Each wall is flat, endless, passes through zero and stands at right angles to its row. A trip goes straight from one point to another. List the walls that it crosses, first one first.

Walls:
(1): [-11.8 -13.3]
(2): [ 8.9 25.7]
(3): [-3.8  9.2]
(4): [-33.0 -10.4]
(5): [-12.6  -7.2]
(6): [-5.2 24.9]
(7): [-14.0   1.0]
(8): [ 22.1 -15.9]
(9): [ 14.2 -14.1]
Trips:
[ -0.8 -25.3] to [  6.4 -13.9] => 4
[-10.8  -7.4] to [-21.4  28.1] => 3, 6, 2, 1
[-6.5  8.7] to [  1.5 -32.2] => 1, 2, 6, 3, 9, 8, 7
[-12.0   0.1] to [17.6 21.1] => 2, 1, 5, 4, 7, 8
[15.6  8.4] to [ 7.9 -8.5] => 3, 6, 2, 1
[-17.3  13.6] to [11.5 30.9] => 1, 5, 4, 7

Walls:
(1): [-18.2  -1.4  34.3 -17.1   8.7 -26.0 -20.8   5.1  11.6]
(2): [-24.7   7.5   6.6 -17.3   7.2 -13.0  20.3 -26.3  21.3]
(3): [-11.5  -3.6  11.9  28.5  -8.6  -6.4  -8.7  13.6   5.3]
(4): [-18.7  14.5  12.4 -19.7  10.1 -20.0  14.1   5.5  -2.7]
(5): [ 19.8  24.5   2.0   9.2   0.6  35.1  -9.0 -14.4  -2.4]
(6): [  4.8 -16.4  30.2   3.5 -19.1  -1.3 -30.1   7.3   8.6]
(7): [ -4.1 -31.0 -17.1  22.4  -8.1  -9.5  -8.5   6.7  -4.9]
(8): [ -5.5 -16.2  25.4   8.2 -13.5  12.8  11.5  12.7 -38.3]
(9): [ -7.9  11.5  11.2  15.3  -7.7 -15.9   8.2  12.8   7.4]
(10): [  6.2 -14.9  23.5  -1.8   9.5  -8.8   3.5   6.7  -2.6]
Trips:
[ -5.9   3.2  -9.2   2.5  -3.1  -8.6   0.3   5.3 -14.0] to [  2.1  24.1 -11.2 -15.2  -3.0 -30.2   9.6 -15.5  -7.9] => 3, 2, 8, 7, 1
[-8.1 -7.3 17.8 -6.1 27.2 15.2 45.2 -9.7 31.8] to [  1.0   4.2 -13.2 -17.9   5.1   1.8  -2.5   8.6  16.1] => 9, 10

Walls:
(1): [ 10.8 -10.1 -15.6   2.8  -0.4 -14.3 -14.2 -13.9  17.6 -13.3   4.9  21.6
  -0.3   2.5   2.2  -6.9   0.2  11.5  -7.8  -2.0]
(2): [ -9.8   9.5 -18.2  18.2  11.9 -24.5 -10.9  25.8  -0.1  18.3 -20.4 -21.0
 -25.8  30.0 -24.3  25.3  17.9  -6.2   6.2 -19.5]
(3): [ -8.9  44.8  -4.4 -10.3   5.9  13.5 -41.8   4.7  -9.7   0.0  -7.9  15.2
 -15.9  -5.7 -37.2  15.5  12.2 -22.9  -1.0   7.2]
(4): [-22.5   9.1   4.1  17.6  -6.5   3.2 -26.4  12.5  18.3 -14.2  -1.9   0.2
 -28.5  -9.2  20.4 -26.9  19.4 -43.5 -10.0  -0.6]
(5): [ 10.3 -23.3  21.5  -0.2 -12.3  13.4  18.6  24.3  -0.5  18.5   1.5  -0.6
  -3.6 -36.7   0.3  -3.4  -5.3 -22.0  14.8   8.8]
(6): [-11.4  -9.7  10.4  -2.0  28.1   5.9  -1.7   4.8 -12.9  -6.2 -11.1  33.3
  -1.7  17.6  11.2 -33.6 -30.5  42.8 -32.8 -19.5]
Trips:
[ 16.7   5.3  -5.7  20.6   2.7  -4.6   0.4  16.9  -5.6   3.9   1.0  -3.0
  -2.9 -19.8 -19.1 -15.9  -3.1  -5.9  14.8 -21.3] to [  1.3  -6.7   8.7   5.9  14.6  -9.2  -6.9 -12.2  -5.8  -7.2 -16.4  12.0
 -23.2  -8.4  -8.0  -3.6  -9.3   2.4 -25.6  -0.1] => 6, 1, 5
[ -9.1 -16.0  -1.2  -2.5  30.5  -1.1 -26.0  13.7  -0.3 -27.4  -1.3 -10.9
 -26.9 -15.0   9.7 -17.5  -7.1   2.0  -3.4  -4.9] to [-22.5  -3.1   9.6   7.9  13.4  10.4  -1.3 -19.5  10.5 -17.4  -0.5 -19.2
  21.1  -4.1 -44.7 -14.4   2.8  18.1   6.3  10.2] => 2, 4, 1
[  4.0  -1.0 -12.6  10.9  17.3  23.3   5.6 -20.9  -6.2 -10.2  21.6  32.1
   5.2  16.3  22.7  14.6 -16.7  13.1  -1.8 -18.5] to [ -9.6   4.3   4.7 -17.5 -25.3   7.9  -1.0   3.4  13.9  12.2   9.5 -20.5
  22.9  10.1 -20.7  -4.4   9.1  14.7  20.7  15.6] => 6, 1, 5, 3
[ -4.9   4.1  -5.5   7.4  -8.8  -2.5  -3.1  -3.8  13.7  10.6  23.8 -10.9
  -3.2  10.8  -7.1 -22.0  -1.6  10.9 -17.1 -10.4] to [-17.3  18.4  -0.2  14.9  17.8  -9.6  -4.2 -25.9 -17.2 -11.3 -25.1  15.9
  -8.9 -18.3   6.7  16.2   9.2 -32.9  14.4 -10.7] => 3, 6, 1
[ -9.9   4.1   6.0 -21.1 -16.9   1.1   5.9 -13.0  -5.6  -7.5 -15.1  11.2
  -5.2   1.4  -4.8  -5.9 -12.0   2.1 -13.3  10.8] to [-10.2 -24.5 -15.3   7.0  -1.3  36.7  -4.3  -9.0  -1.2   6.5   1.5 -42.3
  11.8   2.1   0.9 -10.2   1.1  13.5   4.3  11.6] => 1, 3, 5, 6
[ 13.7 -16.8 -22.8 -33.8  -9.7   6.1   7.2  -8.1 -32.0 -18.1 -13.8   5.8
  15.3  -6.7  25.2   1.1 -11.4  10.4  13.8  29.2] to [  9.7  27.1  -3.7  -2.9 -16.0   3.7 -35.2 -12.3  31.6   6.7  18.3 -20.7
 -27.4  22.8  13.1 -23.6  -4.0  -9.2 -13.3  16.8] => 5, 6, 4, 3, 2
